Rows are points. Each copy is the shape, with its points in the same order, turned, moved and blurred by noise. Some copies are also mirrored. Which?
In the rows, zero is written as 128.

Shape:
[[169  53  77]
 [105 148 137]
 [131 118 183]
 [183  94  61]
 [ 85 126 169]
 [141 133 144]
 [138 139  63]]
Copy 1, 7 rows:
[[ 50  71 174]
 [136 123  97]
 [174  87 141]
 [ 36 116 165]
 [171  83  84]
 [137 117 130]
 [ 74 146 112]]
Copy 1 is: mirrored
Copy 2 (7 x 3):
[[174  70 180]
 [108 126 105]
 [ 95  79  72]
 [203 105 169]
 [ 63 101  91]
 [130 103  90]
 [154 159 152]]
Copy 2 is: mirrored

Shape, 7 rows:
[[139 112 179]
 [102 140  87]
 [ 95 130  70]
 [154 241 161]
 [125  96  81]
 [124 156  96]
 [158 112 132]]
Copy 1 (7 x 3):
[[101 134 169]
 [149 137  76]
 [160 134  51]
 [182 240 155]
 [110 112  73]
 [154 160  86]
 [ 84 145 120]]
Copy 1 is: mirrored
Copy 2:
[[167 104 200]
 [111 135 118]
 [102 125 102]
 [175 235 182]
 [134  87 107]
 [136 150 120]
 [176 103 150]]
Copy 2 is: only turned

Shape:
[[139 131 141  77]
 [156 174 115 130]
 [182  93 137  85]
 [117 115 124 190]
 [177  63  59 120]
 [118  92 132 140]
 [ 41 179  87 145]]
Copy 1:
[[123 164 137  75]
 [ 72 118 177  91]
 [164 126 152  59]
 [123  87 173 165]
 [149  42 119  69]
 [149 115 144 142]
 [ 38 133 109 180]]
Copy 1 is: mirrored
Copy 2, 7 rows:
[[106 163 146  94]
 [130 180 108 142]
 [112 169 198 116]
 [167 105 107 175]
 [ 84 154 194 206]
 [138 109 141 140]
 [ 94 112  33 138]]
Copy 2 is: mirrored
Copy 3, 7 rows:
[[166 147 114  80]
 [169 114 155 137]
 [193 132  70  98]
 [111 138 107 189]
 [153  60  43 128]
 [121 146  82 137]
 [ 53 122 183 123]]
Copy 3 is: mirrored
Copy 4, 7 rows:
[[144 134 121  56]
 [120 191 112  91]
 [102 109 120  56]
 [124 149 109 168]
 [ 65 107  48  89]
 [136 113 103 125]
 [221 185  57 148]]
Copy 4 is: mirrored

Shape (12 x 6):
[[ 86 111 117 157 143 129]
 [ 24  82 111  55  75  56]
 [159 127 104 110 133 131]
 [192 146 106 170 124 122]
 [124 110 138  68 123 147]
 [176 157 200 193 181 138]
 [ 80  61 127 157  84 133]
 [102 120 116 143 164  75]
 [179 126  80 157  85  83]
 [119 168 137 162 125 129]
 [129 103 153 175 149 118]
 [ 70 195  86  91 174 107]]
Copy 1 (12 x 6):
[[ 74  94 101 134 111 164]
 [ 19  59  62  67  56  55]
 [135 125  95  81 108 151]
 [169 152  79 134 119 169]
 [111 102 139  63  85 128]
 [146 164 174 174 168 161]
 [ 97  37  97 154  69 129]
 [ 73 111  78 119 148 133]
 [167 133  35 129  97 127]
 [ 98 156 114 151  97 157]
 [114  97 117 155 142 149]
 [ 24 172  83  71 117 168]]
Copy 1 is: only turned
Copy 2:
[[ 80  92 125 147 158 141]
 [ 67 110 130  43 101  18]
 [136 119  86 145 143 144]
 [164 125 104 214 150 142]
 [120 120 116  90 114 154]
 [158 148 185 207 179 198]
 [ 78  53 148 146  87 119]
 [110  97 128 136 191  96]
 [170 112  82 199 117  89]
 [ 91 152 128 192 138 140]
 [132  90 168 166 148 139]
 [ 56 169  89 110 202 115]]
Copy 2 is: only turned
